Rows are points. The ring and each string are closed loops that go straight from each point to the next, and from the last back to the first. Before rounding, they use only three directions, however many columns there are. How many times does the string pass through the ring? Passing back the other way cancels.
In the rows, 128 means zero.

Ring:
[[172 138 126]
 [173 164 125]
 [145 174 120]
 [ 95 157 131]
 [ 84 132 130]
 [100 106 116]
 [149 113 117]]
String, 20 rows:
[[171 190 133]
 [170 188 135]
 [162 178 149]
 [149 157 132]
 [149 144 109]
 [186 146 103]
 [198 149 134]
 [187 131 121]
 [161 119  99]
 [141 127 104]
 [142 136 128]
 [139 127 102]
 [160 119  98]
 [150 132 110]
 [145 148 138]
 [157 156 144]
 [146 148 122]
 [149 144 100]
 [148 157 126]
 [155 173 139]]
Times through: 0
String (20 x 3):
[[116 169 148]
 [121 154 124]
 [114 151 108]
 [ 95 162 110]
 [ 79 174 146]
 [ 63 159 138]
 [ 80 135 115]
 [ 56 129 140]
 [ 69 127 154]
 [104 130 135]
 [113 128 121]
 [102 109  96]
 [ 67  91 110]
 [ 66 109 139]
 [ 88 135 153]
 [112 142 138]
 [115 135 111]
 [ 93 138 101]
 [ 83 167 134]
 [ 99 176 146]]
Times through: 3

Ring (9 x 4):
[[165 157 111 157]
 [161 150 112 169]
 [140 120 125 175]
 [125  99 142 162]
 [113  87 151 143]
 [104  87 143 119]
 [106 101 126 108]
 [131 134 110 114]
 [154 153 110 133]]
String (26 x 4):
[[179 141 156 175]
 [150 126 142 155]
 [127 120 111 157]
 [119 110 107 176]
 [116  95 126 179]
 [129  87 167 169]
 [107  76 153 159]
 [ 90  81 120 146]
 [109  99 124 139]
 [128 108 142 136]
 [ 99 101 105 131]
 [ 76  84 103 113]
 [ 81  85 116  99]
 [106  96 143  92]
 [133 113 156 104]
 [114 119 117  90]
 [ 97 128  67 102]
 [119 132  89 122]
 [129 124 114 138]
 [152 134 138 136]
 [177 158 138 137]
 [191 179 121 149]
 [188 164 140 155]
 [167 145 136 154]
 [191 163 140 175]
 [188 160 134 187]]
Times through: 0

Ring, 6 rows:
[[167 130 158 131 132  78 105 103]
 [145 153 154  98 137 136 132 125]
 [111 154 124  83 123 173 153 150]
 [ 80 134  91  98  96 165 161 161]
 [ 78 120 107 131  83 121 158 136]
 [117 115 141 152  97  72 131 104]]
String:
[[162 141 131  98 139 126 111 133]
 [198 142 157 106 156  98  89 113]
 [192 133 167 128 145  70  89  98]
 [168 125 124 117 132  96  97 126]
 [136 127 135 126 116 100 123 120]
 [115 124 157 149 101  78 139  99]
 [102 111 169 178  85  45 144  79]
 [123 104 134 164  93  53 120 101]
 [132 111 122 143 104  77 116 117]
 [127 129 124 118 114 115 129 129]
 [114 123 161 154  99  73 140  94]
 [146 116 183 172 108  32 116  71]
 [187 121 157 140 136  54  85  96]
 [203 130 151 119 151  76  78 108]
 [186 149 197 122 151  84 107  88]
 [139 151 177 116 130 116 139 106]
 [120 142 148 114 117 125 144 122]
 [142 143 127  95 131 140 126 139]
 [150 153 128  80 142 158 125 146]
 [131 169 164  82 140 167 152 130]
 [120 156 165 104 125 141 154 119]
 [120 138 139 115 115 124 141 125]]
Times through: 0
String, 21 rows:
[[146 133 125 109 126 118 117 132]
 [127 144 173 126 120 107 144 103]
 [140 153 177 113 132 119 139 107]
 [123 138 135 112 117 126 137 128]
 [151 143 113  85 137 150 117 150]
 [119 142 131 104 118 139 142 135]
 [120 140 120 100 118 145 139 142]
 [119 143  94  79 122 173 138 166]
 [ 92 145  75  69 111 200 156 183]
 [100 135  62  75 109 186 143 184]
 [107 132 109 107 107 140 143 145]
 [ 77 134 133 126  90 130 169 127]
 [ 38 118 105 140  62 128 185 136]
 [ 35 109 119 163  53  98 184 118]
 [ 70 120 147 157  76  90 169 104]
 [106 130 140 131 102 108 146 118]
 [135 117 121 133 109  89 117 122]
 [155 115 122 133 118  80 101 120]
 [128 130 136 123 114 108 130 121]
 [131 131 163 138 114  86 132 101]
 [138 134 161 131 120  93 129 105]]
Times through: 0
